Each row of a before or after table is a point. The points were changed in one or more steps. Then noise was added and the rows were shuffled. The steps act on how far a point lies along the listed directions, d1 being the first. Write out the steps. A step turns or swaps two directions, mirrors them in a line or flattens them onto one, adds a multiple of one to another, or multiplies one. Angles are multiples of 10 degrees, from the lower direction toward the higher: turns from -170 to 170, lines from 10 to 170 but not 90. Use the fewest steps. Two steps may share a direction if one is a turn and the other turns, adds or multiplies; they go together, in the order done. Otherwise the lowest direction goes first.
In the rows, 128 means zero.

Directions:
(1): [ 60 116 103]
(2): [149  62 103]
(3): [146 158  64]
Before (13 x 3)
[[142  58 116]
 [134 164 122]
 [103 166  96]
 [122  54 123]
 [ 89  96 134]
 [167 149 202]
 [135  68 147]
 [120 180  80]
 [ 96 177  67]
 [158 103  42]
 [108  45  70]
 [147 115 187]
 [109 137  87]]
After (13 x 3)
[[147 113  77]
 [113 203 120]
 [123  96 139]
 [112 201 123]
 [117  73 179]
 [122  83 183]
 [113 124 164]
 [144 140  75]
 [129 189  99]
 [141 152 100]
 [ 92 164 208]
 [125  85 156]
 [103 208 160]]
Steps: multiply d1 by 0; turn d2 and d3 by 170 degrees

Directions:
(1): [105  86  65 139 193 117]
(2): [101 194 160 166 183 119]
(3): [ 64  88 181  96 130  93]
Before (10 x 6)
[[151 147 123 117  90 135]
 [107  85  39 130 193 122]
 [136 111 139 145 100 129]
 [ 61 111 194 104 149 103]
 [175 142  25 183 132 153]
 [ 54 174 164 153 212  88]
 [111  51 150  58  47 113]
 [ 80  73 210  86 108 113]
 [ 83  98 119 120 169 126]
 [165 166 106 128 139 146]]
After (10 x 6)
[[104 102 143 110 133 125]
 [120 118 130 160 137 123]
 [149 141 110 112 141 137]
 [115 141 103 134 155 118]
 [157 160 122 152  67 140]
 [132  98 126  95  85 119]
 [129 128 161 105  91 146]
 [160 162 176  96  38 146]
 [ 85 151 142 139 165 110]
 [ 96 102 155 127 166 125]]
Steps: multiply d2 by 0.4; turn d1 and d2 by -160 degrees; multiply d3 by 0.4

Directions:
(1): [ 89  48 121 124 190 125 163 175  97]
(2): [192  93 143  53 149 148  66 139 131]
(3): [130 157 130 108 112  29 111 190 105]
(4): [ 71 105  99  65 118  89 131  80 187]
(5): [144 132 113  97 131 108 154  58  35]
(6): [122 159  24 103 118 169 125 167 114]
Before (12 x 9)
[[131 142 139 140 106 101 150 107 108]
 [149 160 148 184 126 149 132 160 108]
 [130 130  34 114 156 206 144 213 110]
 [140 126 143 135 121 124 131 113 136]
 [127 103  90 159 192 152 167 182 111]
 [108 115 144 140 128 121 136 138 155]
 [175 125 149 175 131 175 142 109  87]
 [136 136 120 141 112 116 133  79  93]
 [132 162   7  99 102 150 131 126  92]
 [148  86 123 131 154 157 137 138 112]
 [ 84 136  29 104 124 217 118 171 123]
 [162  45 137  38 182 132 102 182 122]]
After (12 x 9)
[[138 139 157 157 109 112 137 142 133]
 [135  75 130 110 184 150 132 116 179]
 [124 134 123 141 120 120 142 128 132]
 [106 101 127 156 130 149 132 160 194]
 [ 97 121 144 120 124 107 115 132 197]
 [222  97 156  87 143 146  59 159 121]
 [166  63 127  28 172 174  89 135 170]
 [157  62 149  32 160 179  66 118 112]
 [121 135  30  95 132 192 151 155 106]
 [111 120 132 125 124 114 148  99 120]
 [146 128 149 175 122 130 113 151 129]
 [122  95 101 132 142 161 140 137 150]]
Steps: flatten d1 and d3 onto the line at 130 degrees; swap d2 and d6; turn d4 and d5 by 120 degrees
